Rows are points. A path goes straight from each point to the next, and from the last back to the first. The post is the endless flat space through its rows: a point in 2 columns, a line in 3, a plane in 4, and so on, so that a path can go around it. How many times does the path go around the post? Going back the other way cancels.

Post:
[[0 0]]
Path:
[[ 11 -33]
 [-28 -14]
 [-23  18]
 [  9  23]
 [ 23  -1]
 [ 14 -11]
 [ 12 -44]
 [ 34  -9]
 [  8  13]
 [ -8  19]
 [-61  -2]
 [  1 -30]
 [ 58 -31]
 [ 31  17]
 [ -3  31]
 [-49  22]
 [-35   0]
 [-19  32]
 [ 19  27]
 [ 60 -22]
 [ 17 -29]
 [-19 -12]
 [-24  10]
 [ -4  45]
 [ 57  12]
 [ 21 -13]
 [ -8 -15]
 [-37   3]
 [-12  30]
 [ 40  36]
 [ 41 -18]]
Times around: 2

Post, 8 rows:
[[-40  -5 -12  21  30  16  -9 -30 -10]
 [  5   3  64 -27   3 -14  45  30  21]
 [  6  18 -14 -10  -9   3   0 -21   2]
 [-11 -13 -21   0   2  26  31 -31 -31]
 [ 12  14  15 -15 -21  43  44  19  37]
 [-48 -28 -16  -8   3   8   1  -8 -27]
 [ -4 -30 -27  -6   9   1  -2 -28   7]
 [ 39  -7  10  11  -3   8 -14  24   3]]
Path, 24 rows:
[[-55 -18  -7 -14  40  45  -5 -14  18]
 [ -8  42  -9 -21   4  14  17 -92  43]
 [-56  24  42  -3  18  11  67 -33   8]
 [-43   8 -51  19 -22  49   1   6 -28]
 [ 18  19 -22  -4  -8  14 -51  25  32]
 [ -5  27  13 -24  14  38  19 -33  10]
 [-49   7 -23  -9 -29  60   7 -32   1]
 [ 18 -19  49 -20  -2 -19  -2  11   3]
 [ 38 -12 -11   0  22 -14 -39 -11  33]
 [-19 -20 -10 -27  12  -2  17  -5 -25]
 [ 25 -10 -16 -32 -24  50  -7  -8  36]
 [  8  11  17  10 -48  48  35  -9 -47]
 [-74  -9  47 -22   8  44  50   9 -20]
 [-57   9 -14  26 -11  10 -14 -41   4]
 [-25  20 -14   8  11 -13 -16 -30  29]
 [ -6  -5 -42 -36 -36  15  38  -2 -35]
 [ 48 -36 -17  13  12  17  19  29 -32]
 [  0 -12 -56 -39 -44  26  62 -30  11]
 [ 12  25  -3 -12 -18 -35  -7   4  -1]
 [-10  16 -33   5  28  20 -13 -34  -1]
 [-17  20  -7  32  44  20  28 -48  -5]
 [ 44  38  -8 -11 -22  -9  35   4  -9]
 [ -3 -29 -23   5   9  38 -12  31  22]
 [-80  13  -3 -44  27   5 -20 -54  32]]
Times around: 2

Post (17 x 18):
[[ 35  -5   9  20  10  14 -19  -5 -20  23   5  26  -3  16   3  41  -7 -28]
 [ 23   4  21   1   4 -41   4  27 -10 -21 -10 -21 -22 -16  23  37  24   2]
 [-31  -2  32   8 -29 -14 -18 -82  23  51  -9  15  38   0 -13  27  41  17]
 [ -5  17  17   7 -46 -20  47 -18  35 -36  -6   6  -4  15  25  14   1  -2]
 [-19   6  18 -28  25  14 -17 -25  21  -8  26  -4 -10  14  42  22 -41  20]
 [ -7  12  24  -8 -37 -21 -29   0  15  18 -17 -37   7 -19   1 -19  39  41]
 [-16  12 -25  15  10 -34 -10 -18  10  16 -13  -3 -41   4  34 -30 -29  27]
 [ 29 -19 -34   3   2   1 -13  16  16 -35  -3 -40  -5   1   7   1  21  36]
 [-25   1 -22   3   8  47   7  -8  37 -23  -1 -40   5 -13 -19  15 -13  12]
 [-23   1 -18  18  19  26 -39 -48 -13 -75  42  -6   6 -23  12  40  -9   9]
 [ -9  -7   0 -12   9 -10  -9  45  19 -32  18  12  33 -11   9  23  35  42]
 [-26 -45 -21   2 -18   1  19 -38  30 -42  19  13 -21  -3 -26  -7 -11  13]
 [-11   3 -49 -48 -26 -10   6 -40  22 -18   3  36  -7  -3 -21  48 -36  10]
 [ -9  23   5  14  21  -4   0 -20  50 -52  37 -13 -41  18 -10  38 -29 -39]
 [-12  -8  19  15  11 -30 -24 -72  28  22  24  45 -28 -22  40 -11 -20 -40]
 [ -8  13  11   0 -28 -14 -14  30   2  15 -24 -35 -17  13  44  30  44  15]
 [ -3  11 -12 -20 -37 -22  20  17  14  28  24 -27  16  -8 -12  56   6  17]]
Path, 29 rows:
[[  3  14 -17  -9  44  45 -77 -15  76 -48   6 -46  -5 -20  -1  10  -5  -9]
 [  6  -7   2  40  14  14  -4   1  29  -3 -22 -31 -14  57   3   6 -23  -4]
 [ -8  23  24   6 -10 -49  28 -28  59 -22  53  47  -2  -5  28  23 -41 -24]
 [ 12 -23  13 -19  -7   1   1   1  27  11  -9 -24 -25 -12  -3  65  20  20]
 [-11  27 -24  13 -30 -14  18  22  21 -25  14 -51  21 -39   6  43  -8  15]
 [-19  16 -17   8   7 -24 -34  -8 -21 -32  38  -3  11   9  37  58 -20   9]
 [-27   7 -33  -9 -24   2  22 -65  12 -29  30 -10 -15  -6   0  38 -38 -31]
 [ 11   6 -13 -17 -14 -39  21  61 -48   8 -49 -36 -28  31   4  22  -9  29]
 [-22  22  77 -11 -13  -9  36 -20   1  40  48   3  44  -2 -31  28  17   8]
 [-28  -5  31   6  33  -5  18 -36  24  44  22  38 -16  12  11  38  -1   4]
 [-57   6  17 -14 -17   1 -12  29  47 -50  66 -10   8 -45 -16 -25  18  19]
 [  7   1  13 -51   6  -3   7  -7  26 -53  28 -29 -32  10 -27 -13 -65  20]
 [-39 -29 -20  43  18  33 -14  13  12 -34  68  10  48 -25  24  40  27 -10]
 [ -3  51 -20  47 -18 -26 -17 -39  -9  14  24   4  22   2  16 -33 -47   4]
 [  3  -7 -24  -7 -29 -27   4  22  40 -44  52  18 -14  -3 -22  -5  38 -30]
 [ -5 -13  -2 -63  39   3 -42  -7  70 -22 -32   1 -41  15   7   6  38  22]
 [-28 -37  31 -17 -69  29  47 -67 -22  28  13  23  -2  -3  24  55 -25  -6]
 [ 21  54 -39  30 -11 -24  -2  31  29 -34  14 -31 -53   3 -46  12  -3   1]
 [-16 -20  56 -35 -29 -29   5 -68  17  18  24 -20 -30  -5 -21  -7 -12  16]
 [-43  16   3  10  -2 -13  20 -22  38 -11 -10 -21 -15   7  29 -14   7  22]
 [  5  14  13 -20   5  -7   4 -43   6 -41 -21   6 -56  10  -3  48 -26 -20]
 [-42   3  -4  23   4  24 -39 -52  27  -8  29   7 -18 -18  17  20 -24   7]
 [-25 -39  31  31  33  28 -28 -31 -14  -1  40  19   3  30  20  -2 -32  31]
 [-40  45 -15  21   2  13 -29 -34  10 -35  -1  11  45  45  81  48   2  -1]
 [-11  33 -10 -21 -34 -15  66  -2  -3  21  -8 -21  15  60   4  43 -23  26]
 [-16   9   2 -34  15  -8 -26  -3  23   3 -10  16  21 -23  12 -24 -23  14]
 [-11  17   8 -41 -26   7  15 -26  26 -28 -13  18   9  12 -21  42  19  -8]
 [-13  38   0  25  28  59   0 -29   6 -11 -42   3 -27  73  33  30  -8  31]
 [-36 -26   7  60 -23  -9 -20 -59 -40  -1  52  19 -45   0  45  50  -3   1]]
Times around: 2

Post (17 x 18):
[[-21 -53  34 -58  26  -6   4  13  19  52  29  24 -10  -2  17  38 -15  59]
 [ 44  69  21  10  25   0 -17  27   3  32  62 -43  -3   5  28 -19 -20 -10]
 [-21  11 -27 -29  22 -29 -18  12 -10 -24 -14 -17 -15 -19 -24  18  38 -25]
 [  1 -14  23 -39  16  17   5  21  -7   5 -29  10  20  -6  -1 -19  22  -7]
 [  9  -1 -17 -26 -17 -18  15  11  14  15 -32   8  19   0 -17 -22   1  23]
 [ -8 -19  11  10   2  17   9  -4  13  12 -22 -22  20 -15 -33 -20  20  20]
 [ 17 -19   3 -50  27  11   5  20  10   5  43  29 -13  21   5   3  16  18]
 [  0  10 -24  -4  19  23  20  15   1  41 -23  13   6   1  -3 -22   7   6]
 [-15  11 -37 -68  23 -11  -2 -18  -2 -22  23   3  -2  45  12  22  21  10]
 [ -4 -20  19  -6  -7  26   3  26  53  30 -12   3  -4   1  -8 -12 -43 -15]
 [ 13 -41  22   2  -5  -4  29  22   8   8  35   6  23  11  12   1  28 -28]
 [-14   1   6  -6  -2 -15  19  26 -28  -1 -14  25  16   2 -34 -18 -28  10]
 [  5 -23  11  11 -15  20  -4 -12  13  11  -9  -1  -4 -16   1  18 -14 -18]
 [  8  31  25  22   6  17 -18  46  29  13 -14  -6  15  21  23  -2 -16  -5]
 [  1 -21   3 -14  14   8  56  17  -4  -7 -13   4  17  -9 -14  -6 -10  19]
 [  8 -53 -27   7  13   8 -12 -28  12 -13 -18 -12  39 -42 -15  20   0 -14]
 [-43   2 -26 -30 -20  -2  -7  47   1 -41   5  30  -4   5  15  -5  -9 -19]]
Path, 31 rows:
[[ -2 -40 -29   9  -6   0  29  22 -17  20 -41  30   4 -21 -19 -37 -21 -16]
 [ 17 -24 -11 -25  28  31 -12  -4   9  37 -36  37  16 -41 -12 -43 -40  45]
 [ 25 -36 -28 -13   1  11  23 -21   6 -21   5  41  15 -11  23  28 -18  44]
 [ -5 -19  80  -3  33  17  -7  46  69   7  -5 -50 -23  18 -15  -5  14  24]
 [-27   0   6 -12  34 -25  -6  38  -2 -21 -28 -15   1  -1 -27 -14 -10  30]
 [-37   8  11  -2   9 -12 -13  22  -7  -7  26  -3 -12   2  -2   0   1   0]
 [ -2  24 -20   7 -11  32  23 -37   3 -14 -20   0  15  15 -24  -7 -38  -7]
 [-22   2 -26 -13  28  52  -4  12  35 -12  37 -10  19  28  14  -3  25  11]
 [-10 -19  -6 -31 -11 -13  33  33  16 -24 -10  -4   7   7 -42 -24   9  -5]
 [-46  -3  -9 -24   7  38 -38  -5  40 -29 -10 -33 -28  13   4  27  -9 -17]
 [  3 -36  23 -14 -23  10   6  23  37  38  27  -6 -33  -5 -20  37 -33 -29]
 [ 11 -14 -12 -16   2  25  49 -14   3  10   5   0  23  27 -14  23  56 -14]
 [-31 -11  18 -23   8  44  16  -6  22  12 -29  18  16  16   5   1 -21   7]
 [ -9 -63 -15 -13  18 -16  25  12 -26  42 -13  45  50 -49   7 -11 -45  -3]
 [-20  -7 -49   8 -25 -40 -35   2  20 -33  -3 -18 -11 -17 -29   6 -19 -41]
 [-59 -15  -7  11  17  11 -38 -16 -30 -16 -45 -47  15  -9 -26 -11  18 -26]
 [-27 -34   5 -57  21  42 -12  -1  46  37 -46  28   7  34  64  13   8   3]
 [  8 -25   4 -18  61  60  44 -15  28  29 -24 -11  32 -18 -28 -47  22  49]
 [  3   0  35 -16  61   8  10  11 -47   9  13  -4  41 -17 -15 -11  18   7]
 [-18 -30 -59 -58 -25  25  -4  -8  44 -40  -6  15  60  44  14  15  29  35]
 [ 30  11 -27 -22  47  61  18  19  -4 -25  44 -20  -4 -14  11 -26   0 -16]
 [ 24 -11  -7 -17  13  41 -10  -3  -4 -30  25  25   9  12 -16  25   2  -3]
 [ 61   5  38 -30  10 -14  37   2  29  -6  58 -40  10   9  -6   2  29 -40]
 [ 11   5  23  18  -9  13  30 -17  -1  18   9  23  -8  34 -12  -6   7   0]
 [-49 -30 -29 -39  27  31  47   0 -25   7   9  52  48  17   8  15  13  -4]
 [-23 -13   4   3  36  95  28  33   0   6 -35   7  19 -20  38  10 -16 -12]
 [-26  -5  36 -22   6   5  51  -7   5  -4   3 -16   6  -5 -34  30 -33   7]
 [ -2  53  24 -27  17   2 -24  -9 -26   0 -41   0   1   5   1   0  -3  16]
 [-22 -35   7 -34  16  23  24 -14   4 -14  19  25  36  25 -14  14  24   2]
 [ 22  62  29 -18  19 -37   9  41 -53 -22 -30 -11  34   2 -13   3 -17  29]
 [ 29 -38 -16 -46  37   9  16  -9 -20  -7  31 -17 -10   5  17  42   5  -7]]
Times around: 1
